Each row of a before or after table is a point. One or more steps were done to the points. Then noise was added and the rows were shuffled. The steps act on columns, c1 being the first. What was done? A step turns or swaps two columns, mirrors them in a line or flattens them onto one, adds a multiple of one to another, or multiplies or shifts one. Angles are multiples of 10 degrees, from the lower column toward the higher: turns from -170 to 170, lines from 10 to 170 but not 90. Use the fewest steps. Two steps may share a column if one is a turn and the other turns, adds or multiplies; they go together, in the order done. Otherwise the lowest column goes first.

Before (10 x 3):
[[-6,36,-32],
[-6,-12,1],
[-49,14,-70],
[14,1,7],
[26,4,1],
[-13,48,2],
[0,36,6],
[17,52,2],
[-25,-14,-65],
[7,41,-10]]
After (10 x 3):
[[-33,62,25],
[-8,-4,11],
[0,0,-37],
[-64,71,-1],
[10,15,-39],
[17,-6,-2],
[33,0,-4],
[-8,37,-29],
[-17,7,-48],
[23,7,-52]]
Steps: multiply c1 by 1.3; mirror c2 and c3 in the line at 140 degrees

Before:
[[-4,-1,40,-17,6,-8,-12,2],
[-18,-13,11,1,-9,-18,121,-6],
[13,-16,2,-10,-25,-28,16,-6],
[-15,8,-22,-1,0,-19,-20,-15],
[-6,-17,26,11,1,-6,-7,33],
[-16,16,29,10,-33,6,-19,11],
[55,47,-7,-1,-15,-4,-9,18],
[10,-11,-36,-8,-11,13,25,-35]]
After:
[[1,-2,35,-9,-35,7,-25,-34],
[-1,-7,-36,-19,18,-16,9,0],
[-34,8,-24,9,-36,-18,23,12],
[-11,0,12,-1,21,21,22,-15],
[-5,-10,-12,-12,-67,14,-20,-5],
[-3,-21,-24,14,12,-9,0,32],
[-19,29,-16,0,10,4,-120,-7],
[32,39,5,1,-115,7,25,17]]
Steps: turn c1 and c5 by -40 degrees; multiply c5 by 2.5; mirror c2 and c7 in the line at 10 degrees; multiply c6 by 0.7; turn c3 and c6 by -150 degrees

Before (12 x 12):
[[-28,56,2,4,0,-45,-35,5,-29,13,6,-22],
[20,1,-5,-18,-32,-10,34,-6,-25,-29,-4,38],
[-11,29,-18,25,8,-27,-32,36,-1,12,7,1],
[-48,-33,31,48,10,-7,5,-3,33,22,47,-33],
[-37,32,26,44,12,16,-8,-8,22,10,-1,-13],
[-28,25,33,-2,4,-18,-41,25,2,29,-3,-7],
[-4,5,-4,-20,-27,-16,30,-13,33,-30,33,37],
[-12,-4,3,-10,18,-13,35,-1,24,-23,0,-2],
[24,-21,13,5,-17,-7,21,-20,43,-21,26,-15],
[2,30,-21,-13,-3,-33,-6,-17,-9,24,-19,28],
[-36,-21,39,47,32,-9,-24,-20,33,-16,21,-8],
[-9,-26,-23,-8,-46,-17,28,-15,34,-44,-15,15]]
After, 12 rows:
[[-93,-4,-12,-54,12,15,-8,25,22,-10,-1,-11],
[-11,28,13,23,-27,-16,30,5,33,-50,34,-22],
[-29,3,-1,9,17,-13,34,3,23,-42,0,7],
[50,23,7,26,-32,-10,34,0,-25,-49,-4,-24],
[-69,17,-41,-16,3,-18,-42,9,3,9,-3,7],
[-91,-43,-10,-20,31,-9,-25,42,33,-37,22,-17],
[60,-24,7,4,-17,-7,21,22,43,-40,27,11],
[-69,34,-4,-46,0,-45,-36,-3,-30,-8,6,17],
[-120,-63,-19,-24,11,-7,5,26,33,2,47,5],
[-23,-11,26,26,-46,-17,27,-8,34,-64,-15,-8],
[-28,9,-16,-34,8,-26,-32,-38,-1,-9,6,-13],
[4,39,26,0,-3,-33,-5,-5,-9,4,-19,-18]]
Steps: multiply c1 by 2.5; turn c4 and c12 by -150 degrees; turn c2 and c4 by -40 degrees; turn c3 and c8 by 130 degrees; shift c10 by -20

Before (9 x 20):
[[-23,17,-14,-97,-5,-1,-41,10,6,1,31,14,-28,-25,-25,-32,-4,6,17,-12],
[-33,-23,5,23,46,-29,0,13,16,9,-19,29,56,24,-29,-13,-2,47,17,1],
[-20,23,7,4,-22,13,21,-11,-31,19,22,32,-6,-21,-25,-25,5,34,-17,0],
[-46,3,8,-17,-22,-15,12,-23,7,28,-14,33,-23,-31,48,-42,21,-18,17,-8],
[37,14,-4,1,60,29,-44,-2,14,-6,-36,12,47,-17,2,-44,17,-11,14,-16],
[30,22,7,-24,-31,-28,10,-30,10,-44,-94,29,23,9,41,-4,13,15,9,-18],
[-23,-16,-41,19,-31,-32,25,-32,15,31,20,-77,-16,-22,7,-7,35,38,-27,5],
[-33,24,2,26,48,-23,21,-7,-3,24,26,-96,121,1,-29,-31,9,19,12,40],
[-9,21,-3,10,-10,-22,-20,-15,-20,-7,-95,13,5,-10,-26,-60,16,43,-7,-15]]
After (9 x 20):
[[-21,24,-14,99,24,-6,-41,11,5,6,31,5,-28,-9,9,-32,-4,-2,17,-12],
[-10,12,-3,-7,22,-34,-21,-14,-19,-5,-93,-8,7,12,14,-59,15,-36,-5,-15],
[-29,20,2,-24,37,-9,21,-8,-4,28,27,-56,121,8,-43,-31,-10,-26,12,40],
[22,32,6,19,-47,-4,9,-31,9,-49,-94,6,22,-17,23,-4,18,-32,9,-17],
[-18,-35,-41,-10,-13,-24,25,-32,14,36,20,-81,-16,28,29,-6,10,-43,-26,4],
[-32,-13,5,-30,37,-34,0,14,16,15,-21,28,55,-14,-41,-12,7,-43,17,1],
[-41,-13,8,26,-51,23,12,-24,7,35,-14,17,-23,23,13,-42,28,-7,17,-7],
[-16,9,8,3,21,-37,20,-11,-32,22,21,28,-6,21,26,-25,15,1,-18,-2],
[36,3,-4,4,9,-1,-44,-2,14,-13,-36,-9,48,17,-60,-45,16,30,14,-16]]
Steps: turn c1 and c10 by -10 degrees; turn c4 and c14 by 160 degrees; add -0.7 times c14 to c2; mirror c5 and c15 in the line at 140 degrees; turn c6 and c18 by 110 degrees; add 1 times c20 to c12; turn c12 and c17 by 20 degrees

Before, 12 rows:
[[13,-3,-3,18,-47,-5,23,13,-8,-5,-16,-20,-8,-2,6,16,-5,7,-13,-6,21,-1,-4,121,0,-7,4,-38,-11,8,-22,-21,-26,-7,-5,10,1,10,2,17,7,6,-29,3,18,-1,-29,-26],
[22,-25,18,4,19,36,21,0,3,-19,-27,7,19,1,-26,-36,-14,19,-11,-12,24,-7,12,-12,2,13,2,-5,5,-33,-3,8,1,-19,-4,9,17,15,-18,17,16,-15,90,-4,-11,-14,10,2],
[12,-7,10,11,1,-15,-51,23,6,-3,-22,8,7,3,6,39,-9,8,0,-13,-1,-14,15,11,-5,-5,4,10,7,2,-5,-2,-2,-17,7,10,1,16,17,7,1,5,-14,-23,-7,-11,12,39],
[16,9,47,5,-32,-7,18,-21,28,2,-6,-18,-2,1,-39,37,-10,-12,11,-4,-4,-18,1,-13,30,7,-15,-9,6,-21,6,-5,13,-38,-7,11,7,1,19,-26,-19,-24,-39,-31,5,-4,-9,-15],
[-5,-7,-1,4,-4,21,1,2,7,-13,-25,-9,8,4,-9,46,-7,-24,-10,4,-23,-16,0,17,0,9,-28,7,1,-34,-6,-22,-25,-6,-9,7,15,3,18,6,1,-8,-30,-28,-5,-7,9,-11],
[19,-4,7,0,-1,-2,20,21,11,-15,-16,10,-10,-42,-21,44,-20,17,18,13,14,67,2,15,-3,-2,4,5,11,2,1,-20,-28,2,-1,-54,5,-12,-11,15,15,7,-21,-29,-5,-15,13,33],
[15,-30,32,69,12,-15,20,17,78,2,1,-14,23,-18,3,31,-19,22,-5,-15,-2,0,50,-12,-5,13,-3,10,-1,14,-5,-19,-20,-11,-7,-14,14,-10,6,9,4,-20,-27,-21,-6,-18,-36,-24],
[3,-28,16,0,7,-14,-7,-40,58,1,-24,1,2,-42,-21,33,41,10,11,-16,56,-14,10,-15,-3,13,-13,-39,11,-13,6,-12,-15,-27,-9,9,12,5,-20,-10,9,-13,-17,-22,21,3,-9,20],
[1,-6,6,32,24,15,23,23,12,-13,23,-4,-10,-5,-33,-4,-2,6,-11,-16,21,-19,-6,-12,-4,-43,-22,10,13,4,-13,-18,-27,1,17,-6,11,-8,-65,0,-5,0,-35,-30,1,-13,-8,-17],
[5,69,35,-5,1,-16,18,11,0,-10,-21,1,-3,-4,-17,43,-19,11,-5,-16,4,-18,-7,12,-4,12,-16,-4,-52,-4,-38,2,-18,-4,-5,10,-17,-14,16,5,-9,-2,65,-29,27,20,15,-14],
[-11,-15,22,-2,24,-3,25,12,-6,-31,17,-15,-2,1,-20,5,-14,5,-8,2,-9,1,-2,-9,-2,12,4,5,-32,-16,-2,59,-30,-3,3,11,4,-16,1,14,16,-16,-17,11,0,-5,-5,82],
[22,-23,4,19,14,3,3,23,-8,-23,31,1,14,-27,3,-45,63,20,4,-8,33,-19,37,24,20,-3,6,-14,16,10,-87,-14,-29,0,6,10,6,-7,18,12,-3,-88,-37,-13,1,6,13,-22]]
After:
[[14,-3,-4,17,-12,-3,23,11,-6,-6,-19,-21,-9,-3,7,15,-5,6,-13,-6,40,-3,-5,121,1,-7,7,61,-11,11,-21,-19,-26,-8,-3,10,-1,12,2,20,5,7,-26,0,14,-2,-28,-25],
[24,-24,16,3,18,37,20,0,5,-20,-17,2,16,-1,-24,-36,-16,17,-11,-13,21,-8,12,-11,2,16,1,-9,2,-33,-1,9,2,-19,-5,11,17,14,-17,21,16,-16,93,-7,-15,-12,10,1],
[26,-23,4,18,22,5,5,22,-8,-24,20,-2,16,-26,3,-44,62,20,5,-8,49,-17,38,25,19,-1,5,2,15,14,-86,-14,-30,-1,4,9,7,-9,18,11,1,-89,-35,-10,9,6,11,-23],
[-5,-6,-1,5,-4,22,1,1,7,-17,-15,-11,9,4,-9,45,-7,-26,-8,3,-11,-20,-2,17,0,7,-28,-3,3,-34,-6,-23,-26,-7,-12,6,15,2,17,6,-1,-9,-29,-29,-9,-7,11,-12],
[1,-6,7,33,11,15,23,23,14,-11,19,-5,-9,-6,-32,-1,-2,3,-15,-15,34,-21,-3,-11,-6,-45,-20,-23,12,3,-13,-19,-28,4,16,-6,11,-8,-64,0,-8,1,-32,-29,7,-13,-10,-17],
[7,-29,17,3,33,-14,-8,-41,58,0,-23,2,-1,-45,-20,35,42,10,14,-12,43,-15,9,-14,-4,15,-11,24,14,-14,9,-9,-16,-24,-9,10,13,7,-24,-10,8,-12,-18,-24,14,3,-7,21],
[5,69,36,-9,4,-18,17,11,1,-11,-24,1,-1,-4,-18,45,-21,13,-4,-16,14,-20,-6,13,-3,14,-15,2,-51,-3,-37,1,-20,-3,-8,10,-16,-13,18,7,-4,-3,63,-28,21,21,16,-15],
[21,-4,9,-1,-4,-2,21,20,8,-16,-9,12,-9,-41,-21,42,-19,17,17,14,-7,67,0,17,-3,-4,2,0,10,3,2,-21,-25,-1,1,-53,6,-13,-10,13,14,8,-21,-29,-8,-17,13,32],
[14,7,45,5,-19,-7,22,-23,28,4,-6,-17,-3,2,-35,39,-12,-11,12,-8,9,-18,1,-12,29,6,-17,28,5,-19,6,-7,14,-42,-6,9,6,1,21,-26,-19,-24,-38,-29,0,-3,-8,-15],
[-10,-18,22,-1,20,-5,23,8,-5,-34,8,-16,-2,0,-18,5,-14,5,-10,0,-70,4,-2,-7,-1,11,3,-17,-34,-17,-2,60,-29,-2,4,13,4,-17,-1,15,16,-16,-19,12,1,-7,-4,83],
[13,-30,33,66,1,-17,18,19,82,4,6,-15,23,-21,3,33,-18,24,-4,-15,14,-4,48,-14,-6,15,-1,-17,0,17,-7,-19,-23,-11,-5,-15,14,-10,6,10,3,-17,-27,-22,-4,-19,-35,-26],
[10,-8,11,10,-6,-13,-51,24,7,1,-13,8,4,5,7,39,-10,9,5,-11,-29,-13,17,11,-5,-6,2,-8,7,2,-6,-4,-3,-18,5,11,0,18,19,5,-1,7,-15,-23,-10,-12,11,38]]
Steps: mirror c5 and c28 in the line at 160 degrees; multiply c11 by 0.7; turn c11 and c45 by 20 degrees; add -0.7 times c48 to c21
